Each row is a point. Two turns around zero, p and q, are shown by what they do to some points. Write where each new point lands after one turn and then the other. Backwards means that the second turn is done in reverse. Each puzzle has new turns, and all numbers are rounded.

Turn p:
[ 2 29] -> [-28  -7]
[-22 -45] -> [50 -7]
[20 16] -> [-21  14]
Turn q:
[ 18 -31] -> [ 22 -28]
[18 -1] -> [18  2]
[-37  32] -> [-41  26]
Where do these land?
p, then q: [-21   8] -> [  2 -22]
q, then p: [ 44 -46] -> [22 60]
q, then p: [ 3 -7] -> [5 6]
p, then q: [ 3 31] -> [-29 -11]
p, then q: [-29  15] -> [ -1 -33]

Turn p:
[ -7 -26  24] -> [-35  -4  -8]
[-12 -15 -38] -> [10 41 -7]
[ 15 -24 -31] -> [ 11  25 -32]
[ 7  1 18] -> [ -8 -18  -2]
[-4 63 27] -> [ 21 -44  48]
Turn q:
[-4 44 -1] -> [-12  42   6]
[ 37 -16   2] -> [  9 -22  32]
[-22 -72  16] -> [  0 -68 -36]
[ -9  18 -35] -> [27 29 -9]
[-6 13 20] -> [-24   7   0]
[ 3 12 -3] -> [ 0 12  5]
Where do these land?
q, then p: [-3 15 30] -> [-13  12  29]
p, then q: [-34 -26 -10] -> [-20  36 -15]
p, then q backwards: [  6  21 -50] -> [  6  12 -53]
q, then p backwards: [ 32 -10  30] -> [-20  19  36]

Turn p:
[ -7 -37 -17  44] -> [-28 -46   5 -26]
[ -2 -38  14  -7] -> [ -5 -10 -36 -17]
[  8  13  33 -12] -> [ 35  12 -10   1]
[ 32  22  12 -21] -> [28 10 -7 34]
[-31  40 -42  -5] -> [-30  36  46   8]
Turn q:
[-43  26 -25 -50] -> [ 16 -70 -20 -11]
[  3 -26  33  57] -> [-43  51  21 -14]
[-23   9  -4   5] -> [-17 -17  -6  -5]
[ -3  28 -30  -3] -> [ -3 -25 -18  27]
[ 13 -26 -29   6] -> [ 4 -1 33 25]
[ 29  10  39 -19] -> [ 31  31 -24 -18]
[ 24 -20  15   5] -> [11 30 14 -2]
Where do these land?
q, then p: [ 12 -11  58  26] -> [12 56 24 21]
q, then p backwards: [-12  10  10 -15] -> [ -2 -17  15   7]
q, then p backwards: [  2   6   6 -18] -> [ 4 -5 19  2]
q, then p: [ -5 -23  34  52] -> [ 17  57  23 -19]
p, then q: [ -3  21 -32  11] -> [-21  12  -8 -31]
p, then q: [ 28   6 -17 -44] -> [-45   2  -8  30]
q, then p backwards: [-22  -9 -60 -11] -> [ 44   3 -25  42]

Turn p:
[ 10 -36 -20  14   2  -4  48   1] -> [-20 -36   4   4 -28  13  40   1]
[ 27 -24  -5   5 -14 -40  -3  31] -> [ -1 -36   8  -7 -26 -36  -7  26]
[-30  29   1   6  19 -30 -18  -2] -> [  8  37  16  17   6 -34   1 -11]
[ -5  15  13   1  10  -3 -31  14] -> [  2  18   5   4  20 -18 -21  12]
[-74 -55 -15   0 -44  13  18   3] -> [-18  19  34  22 -75  56 -11   3]
[ 14  32  22  41 -18 -12  10 -17] -> [ 47 -12  30  -6  23  -3  18  -7]
[  2 -12  -1  -2  32  22 -18  14] -> [-33   3 -10  12  23   2 -11  13]
[-10  40 -75  -3 -16  20  -9   1] -> [ 36  13 -54  58 -14   7   2  -4]
[ 51   0  30 -47  25  25 -32 -40] -> [-21 -13 -38 -49  50   0 -36 -36]
[ 15  10  50 -15   4   9  35  -5] -> [  0   6   6 -56  19  14  25   3]
Turn q:
[ 45  -1  10  -4 -15  29  17  -9] -> [ 14  12 -51   6  -5  21  -9   7]
[ 16  19   4  25   5 -63 -23  -5] -> [ 48 -19  42  30  13  -1 -14 -13]
[-23   0 -44   1 -10  21   1  -6] -> [-47   2   7  -8  -4   8 -24  -4]
[-13 -23 -15 -34  -9 -15  33  11] -> [-21 -39 -13  -6 -24 -24   0  17]
[-35  -7 -12  24 -28  26 -15  42] -> [-19  34  32 -39 -25   1 -15  22]
[ -3  -1 -16 -39  13 -23 -34   3] -> [  4 -40  13 -28  14  -4   1 -29]
[33  6 -9  6 28 83 37 24] -> [-26  46 -66 -20  38   5 -12  41]
[-17 -33  20   8   5 -46 -13 -32] -> [ 11 -31  35  29 -13  13  40  -7]
[ -3  41  62  14  12 -11  -3 -28] -> [ 37  37   1  36   7 -21  33 -34]
Where do these land?
p, then q: [ 13  23  43  55   3  33 -32  23] -> [ 34  16  -2 -28  62  -9  35  29]
p, then q: [ 16  17 -25  58 -44 -18 -19 -27] -> [ 46  -2 -14  27   7  62  13  29]
p, then q: [ 27 -25  -6 -26   8 -11  31  -9] -> [-35 -31  -6   0 -32  -4   4   1]
q, then p: [-17   8  33  11   8 -11  18 -28] -> [ 24 -13  26   5   2  -1  37  -4]
q, then p: [12 43 16 -7 18 10  9 -6] -> [  8  -5  -9  20  14 -32  17 -28]
q, then p: [-21   5 -30  -2  35  33  17  17] -> [-24  52   3  16 -10 -25   6   3]
q, then p: [  8 -20 -22  -2  33 -31 -24 -10] -> [-51 -12  17 -12  16  16   2   1]
q, then p: [ 24 -26  31 -30 -37  22 -42  49] -> [  9 -12 -76 -46 -24  12 -18   5]
p, then q: [-33 -22  -8 -29  15 -45  30  18] -> [  0   0  12  16 -59 -39 -17 -16]
p, then q backwards: [-27  -4 -31 -29 -39  19  11 -25] -> [ 24  -1  13  -2 -55  17 -12 -30]
